Every row gives one point. Each copy is the shape, with its points in the same order, stretched, turned, moved and blurred by noise. Is it also mirrored, or only turned?

Shape, 9 rows:
[[ 2.5  2.4 -4.2]
 [-0.4  5.2  4.0]
 [ 0.5 -4.1 -3.9]
 [-2.8  1.3  2.4]
 [-1.3 -5.3 -2.6]
 [-1.7 -1.3  0.3]
 [-2.2  5.7  4.1]
 [ 3.0 -2.4 -4.4]
 [ 1.9 -5.2  1.2]]
Copy 1:
[[ 3.5  0.6 -3.3]
 [-1.3  4.3  3.7]
 [ 0.4 -5.6 -4.0]
 [-3.8  0.9  0.6]
 [-1.7 -6.4 -3.9]
 [-2.9 -1.6 -0.8]
 [-3.1  5.5  3.0]
 [ 3.0 -4.6 -3.6]
 [-0.3 -6.7  0.6]]
Copy 1 is: only turned
Copy 2:
[[ 2.9  4.5 -5.1]
 [ 1.5 -3.8 -3.2]
 [ 1.1  6.3  0.5]
 [-1.2 -1.8 -1.0]
 [-1.8  6.9  2.2]
 [ 0.2  1.4  0.4]
 [ 0.8 -3.9 -3.0]
 [ 2.6  7.4 -0.7]
 [ 2.6  2.7  4.4]]
Copy 2 is: mirrored
Copy 3 (9 x 3):
[[-4.0  2.3 -0.3]
 [ 1.6  5.9  5.5]
 [ 0.2 -2.3 -2.5]
 [ 3.9  3.1  3.2]
 [ 2.9 -3.1 -2.4]
 [ 3.0  0.3  0.8]
 [ 2.4  6.5  5.8]
 [-2.9 -2.0 -1.5]
 [ 2.0 -4.3  1.8]]
Copy 3 is: mirrored
Copy 4:
[[ 0.2  3.0 -5.5]
 [-1.6  4.0  3.5]
 [ 2.4 -3.0 -5.0]
 [-2.3 -0.2  2.7]
 [ 1.0 -5.0 -3.5]
 [-0.7 -2.2 -0.1]
 [-3.0  3.4  4.1]
 [ 3.7 -1.6 -5.4]
 [ 4.4 -2.9  0.4]]
Copy 4 is: only turned

Shape, 11 rows:
[[-2.2  1.9 -4.3 -0.3  3.2  1.9]
 [-0.6  9.5 -4.7 -0.4  4.7 -0.5]
 [ 2.4 -3.1  2.7 -3.1 -4.4  0.5]
 [-1.8 -0.5  5.0  3.0 -0.7  1.5]
 [ 3.3  3.0 -1.6 -0.2  5.0  0.1]
 [-2.3  3.8 -0.9 -1.0  4.6 -2.2]
 [ 1.3 -0.9  4.3 -0.1 -2.1 -2.1]
 [-0.1 -4.2  4.0  0.1 -2.5  0.0]
 [ 1.0 -6.3  1.2 -3.3 -1.9 -5.8]
 [ 2.3  3.7 -4.4  4.6  3.6 -0.7]
 [-1.5 -3.1  2.5 -0.9 -6.8 -3.5]]
Copy 1:
[[ 1.7  0.1 -4.0  0.0  2.0  0.0]
 [ 2.2  6.0 -7.0 -1.4  3.0 -4.4]
 [ 2.4 -1.6  5.6 -3.4 -5.0 -1.3]
 [ 0.3  3.0  5.6  2.1 -0.5  1.5]
 [ 6.2  2.1 -2.2 -0.4  2.6 -3.7]
 [ 0.1  1.7 -1.7 -0.2  3.6 -4.1]
 [ 1.2  1.1  6.0 -0.4 -2.6 -3.2]
 [ 1.1 -1.4  6.7  0.3 -2.8 -0.2]
 [-0.2 -6.4  5.5 -0.3 -3.2 -6.4]
 [ 5.5  3.3 -4.3  4.2  0.5 -3.3]
 [-3.1 -1.5  6.0 -0.5 -6.6 -3.2]]
Copy 1 is: only turned
Copy 2:
[[-3.1  2.9 -0.4 -1.9  2.0  2.8]
 [-2.8 10.5  1.7 -0.2  3.4  3.1]
 [ 6.0 -3.5  3.4 -0.5 -4.3  0.0]
 [-2.3 -3.8  5.8  2.5 -2.0  2.1]
 [ 0.7  3.3  1.7  1.7  4.7  1.6]
 [-2.7  4.6  4.4 -1.9  3.1 -0.3]
 [ 2.6 -1.5  5.4  1.6 -2.0 -1.6]
 [ 1.3 -5.0  4.4  0.3 -2.8 -0.7]
 [ 4.5 -2.6  2.8 -1.5 -1.3 -6.8]
 [-3.0  4.4 -1.2  4.9  3.7  0.9]
 [ 2.2 -2.4  2.9  0.2 -7.2 -3.3]]
Copy 2 is: only turned
Copy 3 (11 x 6):
[[-1.9  4.2 -1.9  1.7  3.6  2.0]
 [ 0.5  1.6 -8.7  2.6  4.8  3.5]
 [-1.8 -1.2  2.0 -5.1 -4.0 -0.6]
 [-4.3 -2.4  2.1  3.4 -2.6  0.3]
 [ 2.4 -0.9 -1.4  0.1  3.7  2.1]
 [-2.9 -0.7 -3.8  1.1  4.8  0.4]
 [-1.3 -4.4  0.4 -1.3 -2.7 -1.7]
 [-4.1 -1.1  4.0 -1.1 -2.6 -2.4]
 [-3.1 -2.3  2.3 -5.7 -0.8 -6.9]
 [ 3.7  2.0 -3.0  5.2  2.9 -0.8]
 [-4.6 -1.7  0.1 -2.4 -5.9 -4.8]]
Copy 3 is: mirrored

Shape (13 x 8):
[[ 0.2  0.7 -3.7  2.2 -1.0 -5.6 -3.6 -8.5]
 [ 1.8 -1.8  5.6  0.3 -2.4 -4.5  3.2  0.3]
 [-0.5 -1.0 -2.4  6.6 -0.4 -0.5 -5.9 -6.3]
 [-0.6 -2.6  3.8 -0.6  0.2  1.0  1.0  2.8]
 [ 2.4  0.1  1.8  2.2  3.1  0.2 -2.8 -8.2]
 [ 0.1 -0.7  1.5 -6.3  2.4  6.7 -4.8  4.5]
 [-2.6 -3.4  0.4 -0.7  1.7 -0.5  2.1 -1.0]
 [ 1.0 -2.6  0.2 -2.1  2.2  1.1 -6.0  2.7]
 [ 0.4 -1.6  2.5 -3.5 -4.6  1.6  0.6 -1.0]
 [-2.0  1.4  4.5 -3.0  1.2  3.7 -3.2  4.1]
 [ 0.5  2.4 -0.1 -0.8 -0.1  1.3  1.4  2.7]
 [-1.5 -0.2  2.8 -4.5  4.5  1.3 -3.3  5.7]
 [-4.7  0.2  4.3 -4.1  3.1  3.0 -5.4  3.1]]
Copy 1:
[[ 6.1 -0.1 -2.5 -0.2  1.1 -2.9 -3.7 -8.1]
 [ 4.5 -2.1  2.6 -4.3 -0.8 -0.2  5.2  1.4]
 [ 5.8  0.8  0.1  2.3 -0.6  2.5 -5.5 -5.0]
 [-1.4 -2.5  3.9 -0.5 -0.9  1.6  1.8  2.5]
 [ 4.1  0.4  4.0  4.3  2.5  0.3 -1.0 -6.6]
 [-7.7 -0.8  7.1  4.8 -0.9 -1.8 -3.2  4.1]
 [-1.7 -4.2  0.5 -1.0  1.3  1.6  1.7 -1.2]
 [-1.0 -2.2  4.8  2.2  2.2 -1.6 -5.1  3.2]
 [-0.9 -1.9  3.6  0.7 -5.1 -1.9  1.2  0.1]
 [-4.9  1.3  7.2  0.1 -0.9  1.4 -1.5  3.0]
 [-2.0  1.9  0.9  1.6  0.4 -0.3  3.3  1.3]
 [-6.0 -0.5  6.1  0.0  3.9 -1.1 -1.0  4.8]
 [-6.5  0.6  7.3 -1.0  2.1  1.7 -4.2  2.0]]
Copy 1 is: mirrored
Copy 2 (13 x 8):
[[ -0.7  -1.5  -7.1  -0.9  -1.3  -3.2  -3.5 -10.0]
 [  3.3  -1.3   5.0   0.3  -2.3  -5.4   1.9  -2.8]
 [ -2.0  -3.6  -5.4   4.8   0.6   1.1  -4.9  -8.9]
 [  1.0  -2.5   4.6   1.0  -0.7  -0.1   0.2   0.5]
 [  0.4  -0.8  -2.1   0.7   4.8   1.7  -3.5  -9.8]
 [ -0.1  -3.4   5.3  -2.5  -0.8   7.2  -5.9   3.0]
 [ -3.5  -3.3   0.3  -2.3   1.4  -1.3   0.9  -2.7]
 [  1.4  -5.5   2.2   0.1   0.5   2.1  -6.0   0.1]
 [  0.5  -2.5   4.2  -3.2  -4.7   1.9   0.3  -4.1]
 [ -1.0  -0.6   6.0   0.2  -1.2   3.3  -5.2   1.2]
 [  1.1   0.6   0.2  -1.5  -1.7   2.0   0.0   1.5]
 [  0.0  -2.2   6.4  -2.6   1.1   0.2  -6.5   3.9]
 [ -3.4  -1.1   6.2  -0.6   0.0   2.7  -7.6   2.0]]
Copy 2 is: only turned

Shape:
[[ -2.7  -1.1  -2.4   2.8   5.8  -2.7  -3.8   9.6   3.3   1.4  -0.1]
 [ -0.7   4.2   0.6  -1.2  -2.4  -1.3  -0.1  -3.8  -4.0  -2.1   1.2]
 [ -2.7  -0.3   1.5  -5.4  -3.9  -2.2   1.7  -1.4   1.0   2.5   2.6]
 [  0.0  -0.7   1.1   3.2  -0.4  -1.0   3.5   0.2   0.7   0.5   1.9]
 [  0.0   0.5  -3.1   3.3  -3.7   1.1   0.5   0.6   3.9  -1.1   0.5]
 [  1.2  -0.6  -2.2   1.1  -3.0  -2.8  -2.4  -1.8  -1.2   0.3   2.4]
 [ -0.8  11.5  -3.4   0.4  -3.8  -1.3   3.4   5.6  -1.9  -0.1  -1.0]
 [ -1.3   4.6  -1.7   1.1   0.0  -2.0  -0.3  -3.6   3.9  -0.5   0.4]
 [  2.2  -0.2  -2.2  -0.7   4.6  -2.1   2.8   2.8  -0.7   1.6  -2.5]
 [ -1.3  -0.7   0.4   3.4  -0.5  -1.5  -2.5  -4.4  -1.0   6.1  -1.5]
 [ 10.6   0.1  11.5   3.3  -2.9   2.3 -13.6  -2.8   3.9   2.2  -0.9]
 [ -0.9  -0.7  -3.6  -1.8   3.9   8.0   2.7   5.4  -0.3   0.0   0.5]
 [  2.6  -1.0  -3.7   1.6  -2.9  -2.8  -1.1  -3.4   1.0   0.5  -6.5]
 [ -2.7   0.0   0.5   2.5   1.0   1.3   0.0   1.5  -1.8  -1.6  -2.4]
 [ -0.4  -1.4   2.8  -2.7  -2.4   3.9   2.5  -2.4  -0.4  -1.5  -3.0]]
Copy 1:
[[  2.1  -6.8  -0.8  -1.2   2.5   3.3  -1.6   1.1   2.0  -2.3  12.6]
 [ -1.0   3.5   0.4   1.2  -1.9  -1.7  -3.9   0.1   1.7   2.0  -2.5]
 [ -3.1  -0.3   4.0  -2.1   3.7  -0.3  -0.7   4.5   3.1   4.0  -1.5]
 [  0.7  -3.5   1.9   1.4  -1.3   0.5   2.3  -0.2   1.5   1.7   0.6]
 [  1.2  -4.0  -1.2  -2.5  -3.9   0.7   0.7  -0.6   5.4   2.6   0.3]
 [  2.2  -1.3  -0.1  -1.1  -2.2  -2.3  -2.9   1.9   1.6   5.8  -0.3]
 [ -2.5   6.0   2.1  -2.7  -4.6   1.9   1.2  -5.0   5.3   1.3   6.9]
 [ -1.9  -2.4   0.1   0.0  -1.0  -2.5  -3.2  -2.6   6.4   1.7   0.5]
 [ -0.1  -1.7  -0.6  -1.9   3.6  -1.6   2.2  -2.7  -1.3  -0.7   5.5]
 [ -3.4  -5.8   2.8  -0.9  -1.6  -1.0  -5.2  -1.7  -1.2   2.5  -0.6]
 [ 13.1  -5.8   8.7  -4.5  -0.4   1.0 -11.9  -3.4   2.5  -2.8  -7.1]
 [ -0.4  -2.3  -5.3  -1.6   5.6   7.9   2.3  -2.6   0.2  -1.1   3.4]
 [ -0.4  -3.2  -1.6  -5.9  -3.9  -6.2  -1.2  -1.4   1.2   0.4  -0.5]
 [ -1.4  -2.7  -1.3   0.5  -1.7   2.2  -1.1  -0.1  -0.2  -3.6   2.1]
 [ -1.8  -1.3   0.0  -2.6   1.3   1.2   0.7   0.6   0.7  -3.0  -4.9]]
Copy 1 is: mirrored
Copy 2 (15 x 11):
[[-1.3  0.0 -5.1 -2.1  5.0  0.0 -7.6  3.4  3.9  0.1  0.0]
 [ 0.7  3.5 -0.3 -2.1 -5.0 -1.6  1.6 -4.9 -1.9  0.9 -0.6]
 [ 0.1 -2.7  2.1 -6.5 -5.3 -1.2  1.5  0.2 -1.2  3.0 -0.7]
 [ 2.5 -2.2  1.0  0.8 -0.6  1.0 -0.3 -1.4  1.2 -0.2  0.9]
 [ 1.9 -1.3 -3.4 -0.9 -5.4  3.9 -1.7 -0.9  1.2 -1.8 -1.8]
 [ 0.3  0.4  0.6 -1.8 -5.6  0.3 -4.2 -4.1  0.9  0.7  1.6]
 [ 6.3  6.0 -8.4 -1.6 -4.8 -1.6  1.8  3.3 -2.2  1.4 -3.1]
 [-0.4  1.1 -5.5 -2.3 -4.5  2.1  0.0 -3.7  1.6  4.0 -2.2]
 [ 5.4 -1.2 -2.2 -1.7  2.4 -0.5 -4.4 -2.6 -1.8  3.7 -0.9]
 [-3.0 -0.7  2.3  2.9 -4.5  1.3 -4.1 -2.7 -0.2  5.8 -2.0]
 [-2.9  8.9  8.4 -4.4 -0.4 10.1 -7.1 -5.7  7.4  3.3 -6.4]
 [ 2.7 -1.0 -3.4 -2.9  4.6  4.9 -2.0  1.7 -6.5 -2.2  2.2]
 [ 2.5 -1.9 -0.6  0.4 -7.8  1.8 -6.3 -6.2 -1.2  2.7 -7.0]
 [-0.1  0.0 -1.1  0.8  0.3  0.1 -1.7 -2.1 -1.5 -2.1 -3.5]
 [ 1.7 -2.4  2.8 -3.2 -2.9  2.1  1.7 -3.6 -4.9 -1.6 -5.2]]
Copy 2 is: only turned
